Each row of a before or after table is a point. The points were changed in one or more steps. Then noise was added and the rows were shuffled. The steps act on how far a point lies along the listed directions, d1 being the first. Write out the steps. A step turns or swaps two directions, mirrors them in a line or flattens them onto one, adds a multiple of one to another, or multiplies one. Angles are multiples of 10 degrees, from the lower direction toward the higher: turns from -170 to 170, lines from 10 to 170 but not 90. Use the fewest steps. Two steps may share a direction if one is a turn and the other turns, adds or multiplies; they go together, in the order done. Otherwise the lowest direction goes first.

Directions:
(1): [ 0.18, -0.48, -0.14]
(2): [ 0.44,  0.22, -0.21]
(3): [ 0.24, -0.04,  0.47]
Before:
array([[ 0.23, -0.65, -0.19],
       [-0.06, -0.20,  0.25],
       [-0.09,  0.22,  0.51],
       [ 0.11, -0.21,  0.33],
       [ 0.16, -0.41,  0.20],
       [ 0.26,  0.42,  0.56],
       [-0.48,  0.14,  0.51],
       [-0.02, -0.11,  0.04],
       [ 0.32, -0.38, -0.20],
       [-0.40,  0.21,  0.04],
       [-0.02,  0.20,  0.36],
       [-0.09, -0.02,  0.36]])
After:
array([[ 0.23, -0.41, -0.60],
       [ 0.07, -0.37,  0.08],
       [-0.21, -0.38, -0.04],
       [-0.49,  0.03, -0.14],
       [-0.19, -0.45, -0.31],
       [-0.13, -0.36,  0.14],
       [ 0.43,  0.09,  0.37],
       [ 0.17, -0.34,  0.31],
       [ 0.31, -0.04,  0.68],
       [-0.70, -0.51, -0.19],
       [-0.07, -0.28, -0.30],
       [-0.03, -0.07,  0.07]])
Steps: swap d1 and d3; multiply d2 by 1.3

Directions:
(1): [ 0.29, -0.22,  0.26,  0.42]
(2): [-0.10,  0.07,  0.55, -0.24]
Before:
array([[ 0.00,  0.13,  0.27, -0.01],
       [ 0.41, -0.09, -0.21,  0.30],
       [ 0.21, -0.08, -0.03,  0.23],
       [-0.07,  0.20,  0.01, -0.15],
       [ 0.31, -0.25,  0.41,  0.42],
       [ 0.00, -0.01,  0.65, -0.06],
       [-0.09,  0.10,  0.69, -0.16],
       [ 0.56, -0.19,  0.84,  0.56],
       [-0.01,  0.11,  0.32, -0.31],
       [ 0.11, -0.23,  0.32,  0.17]])
After:
array([[-0.30,  0.46,  0.62, -0.83],
       [-0.20,  0.12,  0.48, -0.43],
       [ 0.28,  0.00,  0.49, -0.02],
       [-0.35,  0.31, -0.34, -0.43],
       [ 0.07,  0.01,  0.31, -0.09],
       [-0.32,  0.25, -0.16, -0.49],
       [-0.11,  0.19, -0.06, -0.13],
       [ 0.04,  0.13, -0.23,  0.07],
       [-0.19,  0.03,  0.21, -0.32],
       [-0.07,  0.11, -0.35, -0.25]])
Steps: turn d1 and d2 by 100 degrees

Directions:
(1): [-0.15, -0.18, -0.46, -0.37,  0.01,  0.22,  0.45, -0.31]
(2): [ 0.09, -0.28,  0.26, -0.14,  0.69, -0.11,  0.23,  0.19]
(3): [ 0.32, -0.57,  0.33, -0.03, -0.37, -0.08,  0.07, -0.25]
(4): [ 0.69,  0.32, -0.12,  0.21,  0.06,  0.12,  0.31, -0.05]
Before:
array([[-0.06, -0.03,  0.27,  0.00,  0.11, -0.14, -0.06,  0.06],
       [-0.92,  0.71, -0.39,  0.06,  0.78,  0.18, -0.74,  0.77],
       [ 0.24,  0.48,  0.22,  0.15, -0.18,  0.19, -0.06, -0.02],
       [ 0.03, -0.13, -0.28, -0.27, -0.47,  0.33, -0.02, -0.55],
       [-0.20,  0.17,  0.11,  0.01, -0.25, -0.15, -0.41,  0.00],
       [ 0.41, -0.56, -0.08, -0.41,  0.36, -0.14,  0.68, -0.12],
       [-0.05,  0.38, -0.22,  0.07, -0.41,  0.13, -0.12, -0.08],
       [ 0.54, -0.23,  0.25,  0.48, -0.37, -0.10, -0.09, -0.11],
       [-0.39, -0.23, -0.57, -0.65, -0.26,  0.19,  0.52, -0.39],
       [-0.08, -0.02,  0.25, -0.04, -0.40, -0.10, -0.28,  0.18],
       [-0.38,  0.66,  0.02,  0.36,  0.35, -0.16, -0.43,  0.68],
       [ 0.47, -0.22,  0.18,  0.06,  0.19,  0.05,  0.11,  0.17]])
After:
array([[-0.44,  0.67, -0.51,  0.15, -0.04,  0.13, -0.13,  0.25],
       [ 0.37, -0.51,  0.15,  0.21, -0.11, -0.07,  0.14, -0.17],
       [ 0.20, -0.22,  0.14, -0.11, -0.39,  0.15, -0.22, -0.36],
       [ 0.25, -0.24,  0.17, -0.17,  0.69, -0.31,  0.36,  0.29],
       [-0.01,  0.16, -0.09,  0.04, -0.54,  0.10, -0.18, -0.15],
       [-0.08, -0.01,  0.10, -0.12,  0.14, -0.07,  0.06,  0.01],
       [ 0.23, -0.20,  0.04, -0.03,  0.36,  0.08,  0.12,  0.23],
       [-0.02, -0.05,  0.10, -0.15, -0.26, -0.13, -0.02,  0.01],
       [ 0.05, -0.16,  0.14, -0.18, -0.30,  0.03, -0.06,  0.09],
       [ 0.05,  0.22,  0.18, -0.06, -0.27,  0.20,  0.02, -0.17],
       [-0.70,  0.90, -0.85,  0.13,  0.09,  0.43, -0.58,  0.41],
       [-0.04,  0.04, -0.01, -0.13, -0.29, -0.07, -0.13, -0.14]])
Steps: multiply d1 by 0; turn d2 and d3 by -30 degrees; multiply d4 by 0.4

Directions:
(1): [ 0.07, -0.42, -0.29,  0.42, -0.39,  0.11,  0.02, -0.21, -0.55,  0.24,
  0.18]
(2): [ 0.02, -0.31,  0.23, -0.43, -0.28, -0.34,  0.24, -0.01, -0.31, -0.60,
  0.05]
(3): [-0.06,  0.04,  0.45, -0.17,  0.09,  0.20, -0.75,  0.00, -0.43,  0.04,
  0.00]
Before:
array([[-0.11, -0.02,  0.19,  0.18,  0.06,  0.11, -0.43, -0.04, -0.04,
         0.29, -0.04],
       [-0.13,  0.36,  0.42, -0.33,  0.36,  0.09, -0.65,  0.05,  0.22,
        -0.02,  0.01],
       [-0.22,  0.09,  0.68, -0.61,  0.07, -0.33, -0.13,  0.24, -0.02,
        -0.74, -0.14],
       [-0.06,  0.29, -0.01,  0.19,  0.28,  0.09, -0.14,  0.05,  0.13,
         0.20,  0.08],
       [ 0.06,  0.14,  0.33, -0.38,  0.06, -0.15,  0.06,  0.02,  0.10,
        -0.19,  0.03],
       [-0.15, -0.23, -0.13,  0.21, -0.21,  0.10, -0.21, -0.15, -0.23,
         0.07,  0.12],
       [ 0.02,  0.55, -0.08, -0.18,  0.55, -0.07, -0.04,  0.06,  0.89,
         0.17, -0.14],
       [-0.15,  0.41,  0.20, -0.44,  0.45, -0.11,  0.29,  0.15,  0.62,
        -0.31, -0.14],
       [ 0.02,  0.11,  0.38, -0.42,  0.17, -0.01,  0.03, -0.05, -0.01,
        -0.39, -0.14],
       [ 0.11, -0.24,  0.32, -0.10, -0.03,  0.10, -0.56, -0.24, -0.62,
        -0.13,  0.05],
       [-0.06,  0.57,  0.11, -0.27,  0.65, -0.16, -0.26,  0.19,  0.82,
         0.12, -0.21]])
After:
array([[ 0.23, -0.44, -0.67,  0.53, -0.44, -0.01,  0.23, -0.38, -0.33,
         0.51,  0.26],
       [ 0.06,  0.12,  0.73, -0.48,  0.36,  0.12, -0.88, -0.08, -0.32,
        -0.29, -0.08],
       [-0.22,  0.19,  0.12, -0.14,  0.16,  0.06, -0.37, -0.02,  0.27,
        -0.05, -0.02],
       [-0.14,  0.03,  0.34,  0.08,  0.09,  0.18, -0.64, -0.05, -0.12,
         0.27, -0.07],
       [ 0.10, -0.52, -0.45,  0.55, -0.41, -0.07, -0.12, -0.33, -0.58,
         0.48,  0.16],
       [ 0.04, -0.28,  0.24, -0.17, -0.23,  0.05, -0.02, -0.24, -0.54,
        -0.28,  0.00],
       [ 0.15, -0.19,  0.18, -0.10, -0.26, -0.07,  0.12, -0.10, -0.32,
        -0.08,  0.14],
       [-0.17, -0.50,  0.52, -0.21, -0.41, -0.24, -0.21, -0.01, -0.86,
        -0.50,  0.11],
       [-0.04, -0.29,  0.28,  0.08, -0.21,  0.21, -0.88, -0.19, -0.76,
         0.21,  0.27],
       [-0.02,  0.07, -0.10,  0.34,  0.08,  0.11, -0.11, -0.02, -0.20,
         0.22,  0.12],
       [ 0.01, -0.53, -0.39,  0.29, -0.43, -0.04,  0.56, -0.25, -0.48,
        -0.03,  0.22]])
Steps: mirror d1 and d2 in the line at 100 degrees; multiply d3 by 1.6
